Every row gives one point. The window is the flat piece filled in between its corners: a triangle in 3 columns, a solid with four corners in 4, and so on. A path goes straight from each point to the next, and from the last back to the first. After which points does the path pass through the window?
(in the rows, 128 means zero)

Window (4 x 4):
[[ 57 139 143 130]
 [163  75 117 125]
 [154 110 105  84]
 [133 123 144 132]]
Path:
(1): [176 118  76  96]
(2): [144 122  68 105]
(3): [152 104 130  85]
(4): [118  88 150 107]
(5): [106 146 118 148]
(6): [114 126 111 138]
(7): [ 76 106 149  71]
(8): [124 110 171 126]
(9): [133 123 112 130]
(10): [128 133 104 116]
(11): [116  99 139  82]
(12): [144  93 147 103]
(13): [157 104  92 121]
(14): [171 117  97 127]
(15): [155  75 132  79]
(16): [161  79 140 101]
Through the window after points: 2, 4, 8, 10, 12

Window, 4 rows:
[[102  90 173 100]
 [117 155 134 168]
 [185  97 119  65]
 [110 136 111 125]]
Path:
(1): [123 115 119 170]
(2): [113 160 140 138]
(3): [ 99 169 128 149]
(4): [100 123 137 156]
(5): [129  91 127 111]
(6): [162 139 149  57]
(7): [141 164 145  86]
(8): [109 105 113 112]
Through the window after points: 1, 5

Window:
[[112 125 146 133 125 147]
 [159 121 149 165 132 108]
 [163 100  84  85  30  88]
 [175 104 115 120 130 181]
 [106 119 150 112 177 118]
 [137 154 121 121 160 159]]
Path:
(1): [139 111  95 136 101 152]
(2): [102 129  99 162 143 113]
(3): [141 126 166 125 145 112]
(4): [133 142 155 111 134 160]
(5): [108  99 101 121 142 123]
(6): [151 105  58 134  61 112]
(7): [151 123 155  94  92 123]
(8): [207 123 169 115 143 174]
(9): [114 100  84 130 116 157]
(10): [ 97 118 116 153 169 120]
(11): [135 125 168  85 154 131]
(12): [165 130 129 107 113 141]
Through the window after points: 8, 10

Window (6 x 6):
[[102  90  91 166 117 125]
 [ 96  93 116 101 157 161]
 [174 128 155 156 126 104]
 [138 151 156  92 112 132]
 [131  94  64  99 200 116]
 [113 139 136 108 162 120]]
Path:
(1): [113 144  81 190 130 132]
(2): [114  92 143  77 140 144]
(3): [139  85 107 104 137  90]
(4): [116 110  85 111 192 146]
(5): [115 128 110 110 159 158]
(6): [ 99  85 133 114 145 119]
(7): [133 114 135 100 159  99]
(8): [ 95 153 114 123 164 152]
Through the window after points: 1, 3, 5, 7

Window (8 x 8):
[[133 135  93 113  96  91 141 109]
 [142 122 109 112 144 122 123 112]
 [125 145 128  94 124 100 117 132]
 [ 99 167 180 132 164 116 125  85]
 [ 76  99 165 157 168 124 114 120]
 [146 158 146 214 135  56 104 146]
 [166  96 153 112  81 181 129 149]
 [107 114 119 124 157 122 164 146]]
Path:
(1): [115 163 110 191 155  76  95 157]
(2): [101 155 102 194 163 130  94 124]
(3): [156 140 154 157 121  62 123 140]
(4): [141 110 159 105 171 106 137 116]
(5): [105 166  99 147 115 136 112 103]
(6): [ 68 131 119 172 142 132 119 105]
(7): [127 107 162 112 156 115 140 142]
(8): [151 128 163 137 106  97 147 100]
Through the window after points: 2, 4, 6, 8

Window:
[[148 118 121 183 101 156 154 164]
 [127 138 126 127  95  56 131 104]
 [118 137 104 146 173 102  86 121]
 [107  98 104 127 152 185 172 206]
 [149 142 141 199 170 143 150  82]
 [ 85 122 125 162 139 134 109 107]
 [139 173 197 157  80 137 105  90]
 [145 111 105 133 111 154 140 128]]
Path:
(1): [137  79 163 153 138 118 118 140]
(2): [132 137 102 161 137 131 145 116]
(3): [132 169  97 187 103 128 182 122]
(4): [155 104 167 142 164 124 104  96]
(5): [136 116 147 154 120 152 138 146]
(6): [ 98 142  94 138 165 171 135 147]
(7): [129 161 116 157 133 144 142 114]
(8): [124  94 161 158 132 148  91 136]
Through the window after points: none

Window:
[[129 135  91 146  78 127 138 100 159]
 [170 142 121 124  75 147 105  99 205]
 [142 128 115  40 142 121 179 151 110]
 [152 130 121 156 128 147 114 189 104]
 [156 117  90 126 129 147  88  76  94]
 [125  91 128  98 159 155 134 122 120]
 [123 137 179  59 124 133 199 169  72]
 [104 132  92 112 150 159  51 139 111]
 [149 150 106 115 127 191 165 119 105]]
Path:
(1): [129 145  90 125 161 139  93 107 112]
(2): [164 173 122 114 161 114 133 138 122]
(3): [118 108 106  89 122 157 117 151 109]
(4): [154  99 120 123 108 156 128 125 122]
(5): [130 161 114 115 130 154 114 108 125]
(6): [110 181  96 127 157 101 151 124 144]
(7): [163 115 125  94 108 154 131 147 125]
(8): [171 102 112 110  95 151 121  97 103]
Through the window after points: 2, 6, 8
